Each row is a point. Each copy is the shape, with its points in the same order, turned, moved and blurred by noise. Is it also mirrored, or only turned?

Shape (5 x 2):
[[ 23   0]
 [  0  59]
 [  5 -36]
 [-27  73]
 [ 16 -19]]
Copy 1, 5 rows:
[[ -1 -15]
 [ 66   5]
 [-33   1]
 [ 76  35]
 [-18 -14]]
Copy 1 is: only turned
Copy 2 (5 x 2):
[[ 15 -13]
 [-27 -57]
 [  7  27]
 [-61 -72]
 [ 12  10]]
Copy 2 is: mirrored
Copy 3, 5 rows:
[[-13  27]
 [ 51  18]
 [-40   3]
 [ 63  -1]
 [-25  17]]
Copy 3 is: mirrored
Copy 4, 5 rows:
[[ 34 -33]
 [ 48  27]
 [ -3 -49]
 [ 28  54]
 [ 17 -49]]
Copy 4 is: only turned

Shape:
[[  4 -20 -56  23]
 [-56   9  57 -47]
 [-47  32 -32  -5]
 [-21   3  33 -58]
 [ 16 -15 -38  31]
 [ 11 -35  25   9]
 [-26  10 -16  28]
 [ 65  -3 -13  44]]
Copy 1 (8 x 4):
[[ 51  12  60 -21]
 [-49  41 -41  11]
 [ 20  66  15 -39]
 [-11  19 -43   2]
 [ 30 -14  57 -28]
 [-18 -19  35   9]
 [  6  27  50 -34]
 [ 12 -60  58 -54]]
Copy 1 is: only turned
Copy 2, 8 rows:
[[ 50 -49 -55  20]
 [ 26   9  81 -20]
 [ 61 -47   0 -43]
 [ 52  24  47  -5]
 [ 39 -43 -53  31]
 [ 14   1  11  47]
 [ 21 -57 -11  -1]
 [-15  -9 -70  29]]
Copy 2 is: only turned
Copy 3:
[[ 22 -21  -1 -57]
 [-29  10 -21  78]
 [ 49 -18 -19  21]
 [-30   2  15  57]
 [ 14  -3  -5 -52]
 [-46   9  -9 -23]
 [ 23   2 -38 -10]
 [  0  40  16 -84]]
Copy 3 is: mirrored

Shape (13 x 8):
[[-14  27  35  18  16 -27 -30 -53]
 [ -4 -46  -1  47  21   5 -27  20]
 [ 47 -29  43  10  -7  13  -9 -11]
 [-33 -11 -62 -42  77 -29 -50 -55]
 [-43   6 -27 -45  30 -51  -1 -52]
 [ -7 -33  36  56 -10  55 -37   5]
 [  4   6 -59 -66 -10  11  48   3]
 [ 28 -38 -26 -20 -29 -51  76 -29]
 [ 31 -24  43  16  52  18 -23  23]
 [ 23  12   8  23 -38 -52   1 -27]
 [-32  -7 -29 -40  45 -16  46 -31]
 [-14   2  36   3 -41  15  -8  68]
 [ -6 -58  20 -35 -27  25   4  34]]
Copy 1:
[[ 32  10 -23  -3  34   9  67   4]
 [ 35  32 -22  14 -44  -1 -17  30]
 [ 40 -21 -24  50 -28  11  11 -18]
 [ 67  47  63 -43  21  43  48  77]
 [ 20  33  63   0  43   8  61  53]
 [  7 -23 -59   4 -55  13 -11  14]
 [  1   3  94  37  31  56 -21   3]
 [ -1  36  58 117   9  24  18  14]
 [ 88 -19 -31  20 -18   1 -23   6]
 [-10  42   3  50  11  12  45 -41]
 [ 19  12  53  28  54  21   8  56]
 [ -5 -23   0  21 -25 -40 -33 -34]
 [ 17 -40  47  50 -47 -13 -23  16]]
Copy 1 is: only turned
Copy 2, 13 rows:
[[ -26   -2  -41   39   -9  -29  -45  -32]
 [  25   19   -5   -5    3   50  -30  -19]
 [  22   19   16   22  -20  -12  -58   34]
 [  28 -100  -30  -32  -17  -22  -39  -74]
 [  17  -77  -16   27  -22  -37   -8  -71]
 [   2   53  -26   -6  -27   53  -41   14]
 [   0  -62   62    2  -65  -20   39  -20]
 [  57  -10   71   60  -48  -45   -4  -33]
 [  -7   -2   12   -6   27   25  -46   27]
 [  20   24   -1   46  -11  -59  -17  -37]
 [   3  -83   34   27  -34    2   -3  -58]
 [   5   32   -1   23    4   15   45   34]
 [  55  -23   11   17  -43   18    7   46]]
Copy 2 is: only turned
Copy 3 (13 x 8):
[[ 21  -6   0  62  19  36 -24 -31]
 [ 23 -29   6  24   1  12  30  56]
 [ 31   2 -43   9  15 -12 -14  21]
 [-33 -72  -3  65 -41  14  70 -66]
 [  6 -24  10  29  -6  36  54 -90]
 [-12   5 -10  25  39  19  -8  68]
 [ -8   9  -2 -60 -29 -17  60 -55]
 [ 63  39 -41 -39 -37  30  61 -38]
 [ 32 -28  -5  36  29 -42  13  40]
 [ 63  -4 -15   1 -10  53 -20 -25]
 [  1  16  13  17 -16  -1  75 -66]
 [ 31 -14  24 -57  65   8   0  27]
 [  8  -9 -35 -39  52  -3  59  17]]
Copy 3 is: only turned

Shape, 15 rows:
[[ 32 -48 -21 -32  21  -2  33 -69 -47]
 [-90  -1  93 -16 -23  20   3 -21   4]
 [ 51 -65 -17 -31  -8 -11 -21  -8 -67]
 [-65  46  74 -26 -22  37 -20 -41  -6]
 [-36  44  69  40   7   3 -15 -29  42]
 [ 34 -22   9 -17  19  -8  29  -3 -52]
 [-39 -14   8   0 -34  10  47  42  37]
 [  9   7  -3  -4  14 -25  13 -33 -94]
 [  5 -38  -2  25 -57 -12  36  11   7]
 [ -3 -23  12  20  13  33  28  44  16]
 [-32  36  48 -20 -40  73   7 -35 -26]
 [ 18 -72 -25   8  -1  20   1 -37 -87]
 [-11 -37   4  38  -1  13  48  25 -11]
 [  6 -30  34   2 -23  29  40  30  -5]
 [ -7 -18 -45 -13  25 -15 -15 -23 -44]]
Copy 1, 15 rows:
[[ 19  63   7 -36 -68   7  48 -43  11]
 [-12 -33   8  23  59   8  46   3  86]
 [ 46  74 -15 -12 -24 -49  50 -56 -29]
 [ 15 -28  29  37  38  18   9 -13  87]
 [-11 -20   0 -11  55  14 -43  39  63]
 [ 32  77 -23  -5 -23   8  41 -12  -6]
 [-21  -5  17  22  18  -9  55  69 -18]
 [ 50  38 -58   4 -51  16  21 -35  20]
 [ 21  24  -2  -9  -9 -52  52  63  -6]
 [  4  31  -1 -18  39  24  41  39 -29]
 [ 63 -10  45  34  24  30  34   2  58]
 [ 63  32 -20 -46 -40  -9  74 -54 -16]
 [ 15  15 -21 -26   8   3  60  48 -27]
 [ 30  40  10   1  28   4  68  39  -6]
 [ 13  14 -31  -4 -51   3  14 -38 -29]]
Copy 1 is: only turned
Copy 2 (15 x 9):
[[  39   55   25   -9   60   -3   32   15  -65]
 [  12    4  -28 -106  -18   66   35  -29   31]
 [  12   32  -17   26  107   17   26   -6  -41]
 [ -27   39  -17 -101  -14   31   38  -10   55]
 [ -22  -14   21  -59  -33   -3   33  -60   49]
 [  25   52    9   21   48   29   35  -30  -18]
 [   7  -15  -25   10  -44   67   -3  -10    2]
 [  27   65   -5   10   54    2   89  -14   -2]
 [  -9  -19  -29   21   -6   47   29  -26  -47]
 [  23   11  -19   22  -13   37  -21  -51    8]
 [ -34   75  -40  -68  -19   22   20   -9   15]
 [  43   45  -48    3   76  -17   36  -14  -61]
 [  42    5  -28   23  -14   31   13  -50  -22]
 [   5   23  -26    5   -1   63   -4  -48  -22]
 [  39   21   -6   16   57  -16   40   19    8]]
Copy 2 is: only turned
Copy 3:
[[  55   -1  -68   34  -81   -9   19  -24  -41]
 [ -34  -48   -4   34  -14   16 -103  -28  -43]
 [  10    9  -76   22  -47    9   60   29  -55]
 [ -11  -33   22   17   16   15  -80  -45  -76]
 [  -7  -62   56   21   -5   13  -37  -39   -6]
 [  20   13  -52   44  -35  -15   26  -22  -14]
 [ -10  -25  -35  -16    6  -22  -58   33   38]
 [  -1   52  -22   25  -64   -6   23  -37  -39]
 [   4  -14  -18   -1  -32  -35   -8   58    7]
 [   9  -16  -35   31    8   13  -16   23   51]
 [  46    1   12   20   17    7  -74  -11  -55]
 [  33   37  -55   35  -79   35   26   25  -43]
 [   8    6  -30   15  -38    1  -24   35   38]
 [  11   -5  -38   41    4  -11  -27   35   12]
 [   8    1  -55  -23  -55   32   34  -31  -21]]
Copy 3 is: mirrored

Shape (16 x 12):
[[ -3  71  32  50  24  24  47  38  -7 -64  -9  65]
 [-66   8  59 -45 -32 -42 -39  20   3 -11 -62 -33]
 [ 54  42  16  51  -8  17   7   4 -28 -61 -41 -10]
 [-67 -50  -6 -60 -15 -11  23 -23  14 -11 -32 -30]
 [-31 -69 -35 -21 -39 -20 -30  15  -6 -30  46 -51]
 [ 33  61  48  61  15 -27  77  41 -22 -29  10 -11]
 [-95 -21  -7 -17 -11 -25 -28  -1  -8  65 -10 -13]
 [ -2  -5  -8 -51  -8  25 -31  -5   8  33  42 -46]
 [ -3 -51 -13 -47  -5 -15 -29  30  44   9  28   3]
 [  3 -66  -1 -48  26 -10  -7   1   0   6 -18 -46]
 [  8  64 -18  33  13 -41  22  -8  39 -49 -31 -11]
 [ 15 -33   9 -28 -57   6  18 -33  32  -2  43 -12]
 [ 13  43  32  32  41  11   7 -27 -33 -54  39  -4]
 [ 25  65  -4  51 -10  18  47  26 -33 -33 -42  16]
 [ -3  52  19  52  13  52  43  38  28 -48   2 -35]
 [-45 -51  32  26 -10 -12 -25 -11  37  19 -30 -14]]
Copy 1 (16 x 12):
[[  13   90  -59    7    6  -49   -3  -49   15  -47  -15   18]
 [ -10  -50   18   71   21   55   42  -20   77  -42    0   -9]
 [   3   45  -49   46    6   -6   12   30  -11  -39  -50   57]
 [  17 -100   54   25   -8  -18   28  -31   23  -30  -19   -3]
 [  81  -84   16   31  -17  -16   60   50   -9  -35   35  -10]
 [  -5   55  -80  -19  -13   27   -8  -12  -32  -50  -35  -15]
 [  19  -83   28   -2   21   13   15  -13   61   27   54   -9]
 [   1  -43   39   41   10  -14   58   31  -27   20   44  -20]
 [  56  -28   71   44  -18   -9   23    0  -17  -16   53  -12]
 [  -1  -77   47   51  -35   -3   -4   20  -17  -23   23    7]
 [  48   32  -20   41    6    8  -20   -8   11    4  -75   -9]
 [  39  -23   54    1  -23   -4   85   -2  -45  -11   -3   14]
 [  -4   33  -66   35  -47  -36   34    7   -5    6  -11    0]
 [   4   45  -58    1   48  -13   -7  -11  -12  -40  -36   42]
 [  -6   54  -21  -10   17  -46    7   38    7  -47  -43  -34]
 [  20  -32   56   -4  -29   21   13   17   62  -10    9   22]]
Copy 1 is: only turned
Copy 2, 16 rows:
[[-17 -46 -55 -40   1  81 -44  -7  46  -1  20 -35]
 [ -2 108 -12 -45 -12 -51  -6   0  43 -29   8  20]
 [ 15 -22 -14  21  -4  67  12 -37  64  -9  30  25]
 [-22  83  45  15  11 -30 -35  24  15 -10 -58   6]
 [ 21  66  75   3  29  -6   4 -31 -64   1 -27  26]
 [-19 -41 -41 -44  25  61 -16 -28  56  55   0  48]
 [ 17 108  27 -34  13 -19  16  67  -7  33 -30 -23]
 [ 18  55  68  12  24 -34   9 -23  -3  64   8 -32]
 [  7  29  21  19   6 -59  -9  -3 -59  27  -5  -9]
 [ 28  38  54  30 -11 -54 -16  15   5  21 -27  34]
 [  4 -15 -52   1  35  18  24 -29  55 -11 -41  -9]
 [-34  62  27  60  40   1 -20 -31 -23  47   0   6]
 [ 57   0  -3  -5  34  62 -49 -43  53  34   7  -9]
 [-22 -35 -16 -11   9  75  21   6  66  -2  20   5]
 [-28 -22  -2 -25 -34  60  -3 -60  48  32 -27 -21]
 [ 18  89 -24  18 -40  -3  -2  18 -10  28 -30   8]]
Copy 2 is: mirrored
Copy 3, 16 rows:
[[  16   34   23   10 -104   86  -49   67   29   17   -1   21]
 [ -36  -30   58  -29   -1  -67  -18   69   14   28  -26  -54]
 [  27  -25   28   23  -61   34  -57   38   46  -44   -1   44]
 [ -44  -15   15   13   -6  -39   -2   10  -55    8  -62  -47]
 [   2  -63  -34  -50  -17  -25   32  -29  -10    2  -74    2]
 [  15   55   60  -28  -44   62  -58   28   54  -22  -40   54]
 [ -38    5    0    4   26  -24   66   20   16   41  -36  -49]
 [  56  -29   -8  -16   49   -8   15   -4  -23   25  -27   -7]
 [  30    2  -51  -51   -3  -33  -15  -17  -14   19  -29  -43]
 [   6  -21   -1   -3   20  -26  -34  -30   -8  -12  -58  -59]
 [  15   24    5  -10  -41   30  -22   83    0  -70  -36    6]
 [  24   -1   -1  -28  -17  -33    2  -28  -51  -11   -2   29]
 [  41  -26   49  -13  -40   94  -19    9   15  -18   -2   10]
 [  -2    8   14   41  -50   42  -55   57   51  -19  -16   60]
 [  75   21   39   27  -69   33  -28   46   12   -3  -65   32]
 [   4    9   25    6  -35  -47   35    0   17  -19  -23  -53]]
Copy 3 is: only turned
